Each row of a before or after table is a point. The points were changed in one or more steps. Then noise was added and the rows were shuffled. The steps act on how far a point lies along the listed directions, d1 being the first. What was done? A step turns or swaps two directions, mirrors them in a line or flattens them onto one, adds a multiple of one to another, or multiplies one. Angles are multiples of 10 degrees, from the lower direction toward the higher: turns from -170 to 170, lines from 10 to 170 but not 90. Use the fewest steps. Two steps may share a direction if one is a turn and the other turns, adds or multiplies; they go together, in the order done. Otherwise the lowest direction goes first.

Directions:
(1): [0.160 0.015 0.238]
(2): [-0.126 0.248 0.069]
(3): [-0.202 -0.143 0.145]
Before (13 x 3):
[0.040 -0.012 0.044]
[-0.084 0.039 0.045]
[-0.019 -0.006 0.040]
[0.043 0.034 -0.041]
[-0.041 -0.004 -0.005]
[-0.022 0.003 -0.054]
[0.028 -0.016 0.060]
[0.017 -0.048 -0.017]
[-0.064 0.054 0.067]
[-0.066 -0.004 -0.034]
[0.013 -0.026 -0.036]
[0.012 -0.012 0.018]
[0.044 -0.038 0.094]
After (13 x 3):
[0.088 0.008 0.061]
[-0.030 -0.008 0.018]
[0.020 -0.002 0.010]
[-0.047 -0.016 -0.026]
[0.059 0.008 0.034]
[-0.011 -0.024 -0.028]
[0.058 0.004 0.017]
[0.005 0.020 -0.068]
[0.013 0.002 0.044]
[0.008 -0.036 -0.008]
[-0.041 0.029 0.066]
[-0.069 -0.022 0.012]
[-0.013 0.046 0.068]
Steps: turn d1 and d3 by -40 degrees; multiply d2 by 0.7

Directions:
(1): [-0.065 -0.121 -0.211 0.215]
(2): [-0.193 0.051 -0.173 -0.199]
(3): [-0.221 -0.167 0.180 0.015]
Before (9 x 4):
[-0.023 -0.052 -0.037 0.073]
[0.081 0.044 0.020 0.029]
[-0.039 -0.051 0.007 -0.013]
[0.043 0.007 -0.013 0.074]
[-0.084 -0.055 0.031 -0.011]
[0.032 0.055 -0.021 -0.032]
[0.040 0.054 0.003 -0.037]
[-0.059 -0.027 0.023 -0.026]
[-0.008 0.021 -0.005 -0.001]
After (9 x 4):
[-0.062 -0.088 0.046 0.011]
[-0.004 0.062 -0.072 -0.041]
[0.099 0.070 -0.016 -0.003]
[-0.129 -0.119 0.097 0.035]
[-0.067 -0.077 0.076 0.029]
[0.005 0.017 -0.001 0.018]
[0.102 0.068 -0.038 0.015]
[0.071 0.107 -0.047 -0.061]
[-0.090 -0.040 -0.049 -0.005]
Steps: mirror d1 and d2 in the line at 20 degrees; multiply d3 by 2

Directions:
(1): [0.028 -0.353 0.099 0.022 0.169 -0.013]
(2): [0.242 0.091 0.195 0.194 -0.002 -0.147]
(3): [-0.200 0.041 0.202 0.189 -0.008 0.215]
(4): [-0.201 -0.090 0.047 0.045 -0.209 -0.261]
(5): [-0.018 0.064 0.269 -0.295 0.016 -0.023]
(6): [-0.156 0.133 -0.031 0.041 0.303 -0.167]
Before (12 x 6):
[-0.071 -0.055 0.046 -0.002 -0.028 0.039]
[0.022 -0.055 -0.002 0.040 -0.047 -0.020]
[0.042 0.047 0.023 0.101 -0.046 0.099]
[-0.065 0.018 -0.021 0.014 0.016 0.010]
[0.003 -0.080 -0.074 -0.006 -0.017 0.031]
[0.003 -0.052 -0.072 0.021 -0.079 0.004]
[0.008 -0.024 0.094 0.028 -0.008 0.031]
[-0.039 -0.008 -0.015 0.000 -0.102 0.013]
[-0.039 0.021 -0.033 0.066 -0.087 0.050]
[0.015 -0.035 -0.029 -0.033 0.037 0.021]
[-0.012 -0.018 0.018 -0.052 0.057 0.013]
[-0.005 0.030 0.005 -0.060 -0.024 0.025]
After (12 x 6):
[0.041 -0.045 -0.110 0.017 -0.065 -0.034]
[0.012 -0.042 0.023 -0.075 -0.016 0.032]
[-0.056 -0.027 -0.041 0.030 -0.035 0.075]
[-0.005 -0.016 -0.017 0.076 -0.063 0.002]
[0.011 0.106 0.019 -0.009 0.006 -0.041]
[-0.033 0.008 -0.071 -0.010 0.030 -0.034]
[-0.039 0.051 0.034 -0.045 0.056 0.020]
[-0.008 -0.085 -0.057 0.067 -0.086 0.038]
[-0.070 0.064 -0.058 -0.023 -0.021 -0.028]
[0.125 0.036 -0.045 -0.010 -0.003 -0.029]
[-0.003 -0.073 -0.069 0.000 -0.087 -0.015]
[-0.021 0.012 0.015 -0.012 0.019 0.063]
Steps: turn d1 and d3 by 130 degrees; add -1 times d1 to d6; add -0.7 times d4 to d5

Directions:
(1): [0.071 0.061 0.051 0.233 -0.204 -0.127 0.134 0.279]
(2): [0.139 0.329 0.002 -0.006 0.136 -0.237 -0.118 -0.054]
(3): [-0.201 -0.205 0.107 0.002 0.107 -0.286 -0.153 0.096]
(4): [0.077 -0.075 -0.254 -0.278 -0.107 -0.190 0.127 0.049]
(5): [0.225 -0.211 -0.064 0.219 0.105 -0.108 0.095 -0.201]
Before (12 x 8):
[0.046 -0.048 -0.026 0.004 -0.065 -0.019 0.047 0.000]
[-0.018 0.052 -0.027 -0.096 -0.038 -0.027 -0.001 0.054]
[-0.012 0.109 -0.014 -0.071 -0.071 -0.041 -0.018 0.056]
[0.032 0.012 0.035 0.030 0.043 0.014 -0.064 -0.070]
[0.019 -0.043 0.001 0.000 0.014 -0.007 0.001 -0.090]
[0.036 -0.072 0.003 0.064 -0.030 0.025 0.024 0.015]
[0.003 -0.040 -0.023 -0.003 -0.021 -0.003 0.036 0.015]
[0.017 0.002 -0.014 0.016 0.094 -0.004 -0.045 -0.074]
[0.009 0.010 0.019 -0.018 0.031 0.026 -0.019 -0.082]
[0.021 -0.028 -0.012 0.008 -0.046 0.094 0.036 -0.003]
[-0.066 0.025 -0.001 -0.082 -0.025 -0.050 -0.010 0.080]
[0.035 -0.003 0.004 0.012 0.030 0.002 -0.014 -0.054]
After (12 x 8):
[0.064 -0.059 0.017 0.138 -0.043 0.008 0.050 -0.028]
[0.015 0.084 0.053 0.044 -0.069 0.012 0.001 0.045]
[-0.060 0.015 0.015 -0.092 0.005 0.040 -0.045 -0.063]
[-0.032 -0.036 -0.019 -0.117 0.034 0.044 -0.018 -0.092]
[0.031 -0.042 0.047 0.122 0.046 -0.029 0.014 -0.024]
[0.002 0.059 0.025 0.031 -0.003 -0.006 -0.006 0.026]
[-0.027 -0.017 -0.008 -0.072 0.001 0.047 -0.020 -0.016]
[0.022 0.085 0.007 0.004 -0.057 -0.035 -0.014 0.098]
[0.054 -0.030 0.027 0.102 0.022 0.029 0.016 -0.050]
[-0.079 -0.062 -0.045 -0.119 0.057 0.071 -0.043 -0.053]
[-0.034 -0.064 -0.031 -0.115 -0.006 0.027 -0.042 -0.040]
[0.059 0.088 -0.027 -0.028 -0.014 -0.008 0.001 -0.004]
Steps: multiply d1 by 2; turn d2 and d5 by 170 degrees; mirror d3 and d4 in the line at 170 degrees
